Every row gives one point. Two turns around zero, p and q, are shown by what they do to some points. Where does a point land after both, in the order given? Backwards means that the second turn is done in reverse. Each puzzle has new turns, and all numbers are rounded.

Turn p:
[ 14  16 -41] => [ 7 45 -6]
[-25 -76 -20] => [-76  -8 -31]
[ 3  4 15] => [  9 -13   2]
[44 19 31] => [ 51 -19 -18]
[-28   0 -22] => [-24  18  19]
[-7 37 36] => [ 33 -22  33]
Turn q:
[-62  -6  -3] => [-48 -39  11]
[ 27 -13 -36] => [-6 46  3]
[ 42 -24   8] => [ 21  30 -33]
[35 29 -2] => [39 17 17]
[-42  14  33] => [ -6 -55   3]
Where do these land?
q, then p: [ -3   4 -53] => [ 17 -22  45]
p, then q backwards: [-18 -15  49] => [-43  20  27]
q, then p: [-14  39 -24] => [ 12 -46   5]
q, then p backwards: [ 35 -29  29] => [ 52  -9 -10]

Turn p:
[-9 23  8 41 -5 23] => [ 10  22  -5 -45  17   0]
[  0  55   1  62  12 -37] => [ -6  27 -51 -22  67  -9]
[-42  -8   4  25  56  -2] => [ 45   7 -19   3  22  52]
[ 15 -21 -26 -26  38  10] => [ 26 -45  15  24   0   5]
[ 21 -27  25  -5 -38   1] => [ -8  27  18  10 -33 -31]
[ 10  11   5 -50  -3  -1] => [-33 -19  30  20  -2   5]
[  5 -34 -17 -47 -61   6] => [-35 -18  13  10 -72 -21]
Turn q:
[ -5  10 -73  13 -33   1] => [-18   5 -65 -10  41 -18]
[  1 -29  53 -33  76  19] => [ 31 -14  89  21   4  37]
[-19 -19  23 -60 -18 -19] => [ -1 -31  40 -49  -4 -24]
[-8 22  3 32 21 10] => [20 30 -8 28 -4  4]
[ 70 -12 -39  31  12  19] => [-33  -8 -40  32  16  63]
[-37  14  25   6  -2  25] => [  5  36  25   7  -5 -28]
[  6 -20 -27   7 -11 -32] => [ -1 -36 -31   1   4  -8]
[  6   0  36  23 -19   0] => [-15   9   5  13 -41  -7]
[-13  34  -1 -19 -25 -23] => [ 13  10 -16 -42 -13 -18]
Where do these land?
q, then p: [25 -8 -1 25  0 12] => [ 12   3 -13 -32  -7   8]
q, then p: [-35 -46 -13 -51  11  23] => [30 27 19 57 20 34]
p, then q: [ 17  34 -22  33  18 -37] => [ 41 -23 -15  17  40  20]
q, then p backwards: [ 29  -1   6 -12 -42 -11] => [-21  16 -24  -9 -39   8]
p, then q: [  2  47 -38  16  13  40] => [  6 -41  48 -18  33  17]
q, then p backwards: [-46 -49  27 -15 -37  15] => [ 68  15   2 -30 -34  14]
p, then q backwards: [  9  23  40   3  38 -42] => [-10  -5 -36  19  31  52]
